Rows are points. To make a cloud, some directions were put in groups of two or more. Within a group, all points are equally far from the middle, so they leave a hole (a ring in 2 directions, a hollow ball in 3). The other directions are filled evenly. Then the cloud was stretched, turned, moved and blurred a little. How many holes are there, and how many directions does each take, smallest first?

Cloud (22 x 3)
[[-0.22  0.37 -0.19]
 [ 0.29 -0.19 -0.17]
 [-0.72 -0.15 -0.23]
 [-0.89  0.13 -0.23]
 [-0.36 -0.31  0.52]
 [-0.27 -0.33 -0.26]
 [-0.81  0.03 -0.10]
 [-0.33  0.43 -0.51]
 [-0.54 -0.15  0.40]
 [-0.65  0.19  0.15]
 [ 0.15  0.21 -0.13]
 [-0.03 -0.43  0.15]
 [ 0.03 -0.20 -0.53]
 [-0.71  0.19  0.05]
 [-0.29  0.38 -0.22]
 [ 0.13 -0.24 -0.34]
 [-0.71 -0.15 -0.17]
 [-0.89  0.09 -0.24]
 [-0.63 -0.09  0.23]
 [ 0.03  0.24 -0.50]
 [ 0.46 -0.04  0.18]
 [-0.68  0.32 -0.12]]
Holes: 1 (2)

Cloud (27 x 4)
[[-0.19 -0.31  0.29 -0.34]
 [ 0.27 -0.11 -0.60 -0.37]
 [-0.33  0.67 -0.29 -0.03]
 [ 0.73  0.43  0.27 -0.15]
 [ 0.53  0.69  0.05 -0.42]
 [ 0.56 -0.18  0.19  0.26]
 [-0.13 -0.10  0.67 -0.21]
 [-0.12  0.47  0.72 -0.11]
 [-0.44 -0.14  0.36 -0.15]
 [-0.34  0.62  0.20 -0.45]
 [ 0.23 -0.55 -0.05  0.27]
 [-0.35 -0.24  0.22 -0.26]
 [ 0.21 -0.62  0.17  0.19]
 [-0.40 -0.10  0.18 -0.32]
 [ 0.32  0.43 -0.58  0.00]
 [ 0.25 -0.49  0.13  0.28]
 [ 0.11  0.84 -0.13  0.04]
 [ 0.58  0.62 -0.28 -0.28]
 [ 0.45 -0.23 -0.63 -0.28]
 [ 0.56 -0.08 -0.22  0.26]
 [-0.31 -0.40  0.18 -0.02]
 [-0.40  0.53 -0.14  0.14]
 [-0.54  0.13  0.05 -0.23]
 [ 0.24  0.59 -0.20 -0.57]
 [ 0.05  0.53  0.71 -0.24]
 [ 0.34 -0.18  0.40  0.27]
 [ 0.53  0.35 -0.57 -0.21]]
Holes: 1 (4)

Cloud (56 x 6)
[[-0.72  0.06 -0.09  0.44  0.29  0.17]
 [-0.65 -0.05  0.12 -0.06 -0.38  0.43]
 [-0.02 -0.11 -0.03  0.51  0.57 -0.51]
 [ 0.06 -0.01  0.79  0.04 -0.18  0.18]
 [-0.69 -0.07  0.37  0.37 -0.06  0.13]
 [ 0.10 -0.06  0.59  0.71 -0.38  0.65]
 [ 0.36 -0.46 -0.31  0.20  0.47  0.10]
 [ 0.04 -0.97 -0.15 -0.08 -0.09  0.18]
 [-0.29 -0.16 -0.15 -0.02  0.57 -0.65]
 [-0.49 -0.11 -0.40  0.35  0.04 -0.55]
 [ 0.21 -0.68  0.14 -0.07  0.11  0.56]
 [-0.25 -0.09  0.13  0.24 -0.73  0.64]
 [-0.67 -0.33  0.14  0.09 -0.35  0.36]
 [-0.01  0.20  0.21 -0.12  0.40  0.62]
 [-0.72  0.12  0.03  0.02  0.48 -0.04]
 [-0.64 -0.38 -0.17  0.10 -0.36  0.39]
 [-0.47 -0.15 -0.03  0.27 -0.29  0.74]
 [-0.11 -0.50 -0.09  0.00  0.37  0.72]
 [ 0.02  0.38  0.23  0.22 -0.59  0.44]
 [-0.03  0.09  0.15  0.17 -0.88 -0.46]
 [-0.43  0.35 -0.26  0.42 -0.07 -0.05]
 [-0.24 -0.52  0.06  0.18 -0.70 -0.28]
 [ 0.03 -0.92  0.04  0.04 -0.36  0.09]
 [-0.12  0.34  0.76  0.10  0.20  0.25]
 [ 0.50 -0.17 -0.17 -0.27  0.04 -0.65]
 [-0.05  0.06 -0.58 -0.03  0.16 -0.67]
 [-0.17  0.17  0.54  0.83 -0.16  0.05]
 [-0.11 -0.33  0.24 -0.43 -0.31 -0.05]
 [ 0.01  0.31 -0.07 -0.03  0.79 -0.21]
 [-0.22 -0.26  0.00  0.35 -0.28 -0.71]
 [ 0.04 -0.61 -0.41  0.66 -0.48 -0.25]
 [ 0.04  0.22  0.47  0.29 -0.94  0.02]
 [ 0.29  0.05  0.11  0.62  0.17  0.34]
 [-0.28  0.66 -0.02  0.02 -0.15 -0.11]
 [ 0.25 -0.70 -0.15  0.22  0.57 -0.34]
 [-0.12 -0.07 -0.47 -0.10 -0.52 -0.08]
 [-0.14  0.17  0.06  0.82 -0.52 -0.24]
 [ 0.05 -0.43  0.44  0.59 -0.02 -0.25]
 [ 0.37 -0.67  0.15 -0.03 -0.30  0.40]
 [-0.01  0.44 -0.23  0.28  0.25 -0.31]
 [-0.11 -0.04 -0.16  0.32  0.57  0.46]
 [-0.32  0.54  0.24  0.14  0.48 -0.24]
 [ 0.01 -0.50  0.16  0.51 -0.84  0.51]
 [ 0.27 -0.27  0.23  0.25  0.59  0.47]
 [-0.03  0.39  0.39  0.09 -0.84  0.04]
 [-0.69 -0.03  0.01  0.06  0.32 -0.26]
 [ 0.39 -0.21  0.38  0.20  0.49 -0.21]
 [ 0.35 -0.75 -0.11 -0.20  0.35 -0.03]
 [-0.32 -0.06 -0.25 -0.03  0.70 -0.58]
 [ 0.41  0.09 -0.01  0.57 -0.33  0.08]
 [-0.16  0.06  0.23 -0.29 -0.65 -0.22]
 [-0.62 -0.52 -0.15  0.17 -0.39  0.30]
 [-0.01 -0.04  0.22  0.42 -1.07  0.13]
 [-0.26 -0.06 -0.29  0.78  0.10 -0.17]
 [-0.11 -0.33  0.26 -0.38  0.01 -0.27]
 [-0.01  0.19 -0.04 -0.26  0.80 -0.39]]
Holes: 1 (6)

Cloud (55 x 6)
[[-0.14 -0.64  0.25  0.17 -0.68 -0.26]
 [ 0.05  0.04 -0.18  0.43  0.36 -0.52]
 [ 0.30 -0.07 -0.59 -0.29  0.18 -0.44]
 [-0.07 -0.62 -0.28  0.18 -0.35 -0.19]
 [ 0.12 -0.62  0.70  0.09 -0.26  0.24]
 [ 0.28 -0.07 -0.55 -0.13 -0.20 -0.43]
 [ 0.53  0.76  0.11  0.41 -0.27  0.29]
 [-0.16 -0.05  0.48  0.41 -0.72 -0.59]
 [-0.30 -0.37  0.22 -0.45 -0.66  0.15]
 [-0.36 -0.41  0.67  0.16 -0.66 -0.51]
 [ 0.30 -0.35  0.09 -0.70 -0.06  0.33]
 [ 0.54 -0.06 -0.24  0.22 -0.34 -0.33]
 [ 0.16  0.57 -0.32  0.04 -0.11 -0.43]
 [ 0.30  0.44 -0.30 -0.24 -0.34  0.34]
 [-0.59 -0.48  0.53 -0.45 -0.51 -0.18]
 [ 0.08 -0.20 -0.11 -0.31  0.50  0.35]
 [ 0.34  0.16 -0.47 -0.31 -0.06  0.44]
 [-0.12  0.30  0.83  0.12 -0.24  0.20]
 [-0.48 -0.11  0.54 -0.41  0.16  0.01]
 [-0.18 -0.22  0.53 -0.37 -0.61  0.19]
 [ 0.45 -0.47  0.13  0.24  0.16 -0.46]
 [-0.20 -0.64  0.12  0.02 -0.63 -0.07]
 [ 0.52  0.79  0.07  0.50  0.10 -0.15]
 [ 0.31  0.84  0.36  0.17  0.12  0.04]
 [ 0.48  0.40 -0.19 -0.07  0.48  0.31]
 [-0.42 -0.24  0.25 -0.51  0.42  0.04]
 [ 0.43 -0.07 -0.37 -0.43 -0.39 -0.34]
 [-0.33 -0.14  0.54 -0.37 -0.60  0.12]
 [ 0.35  0.46  0.30 -0.24  0.45 -0.18]
 [ 0.19  0.28  0.65 -0.33  0.29  0.10]
 [-0.11  0.37  0.04  0.46 -0.09  0.34]
 [ 0.53  0.04 -0.20  0.08 -0.09  0.55]
 [ 0.91  0.14 -0.09  0.09  0.16  0.20]
 [-0.10 -0.10  0.27  0.33  0.52  0.20]
 [-0.21 -0.27 -0.53 -0.09 -0.16  0.23]
 [ 0.18  0.59 -0.31 -0.27 -0.27  0.27]
 [-0.27 -0.86  0.04 -0.49  0.01 -0.04]
 [ 0.49  0.16  0.97 -0.04 -0.45  0.18]
 [ 0.35  0.14 -0.36 -0.33 -0.51 -0.34]
 [-0.30 -0.19 -0.30  0.24 -0.39  0.05]
 [ 0.09 -0.02 -0.50 -0.28 -0.11  0.44]
 [-0.12 -0.71  0.22 -0.16  0.24  0.06]
 [-0.14 -0.65  0.51 -0.26 -0.34 -0.68]
 [-0.07 -0.35 -0.33 -0.42 -0.63 -0.58]
 [ 0.38 -0.16  0.42 -0.25  0.35  0.33]
 [-0.47  0.14  0.49  0.35 -0.01 -0.02]
 [ 0.01  0.43  0.71 -0.42 -0.11  0.03]
 [-0.68  0.01 -0.32 -0.12  0.26 -0.13]
 [ 0.14 -0.09  0.57 -0.25 -0.64 -0.63]
 [ 0.40 -0.07 -0.06  0.57  0.30  0.54]
 [-0.43  0.16  0.15 -0.41  0.39  0.11]
 [-0.35  0.57  0.05 -0.46 -0.04  0.14]
 [-0.69 -0.22  0.31 -0.40 -0.58 -0.76]
 [ 0.58  0.25 -0.51 -0.36 -0.07  0.03]
 [-0.53 -0.51  0.68 -0.11 -0.47 -0.44]]
Holes: 2 (2, 3)
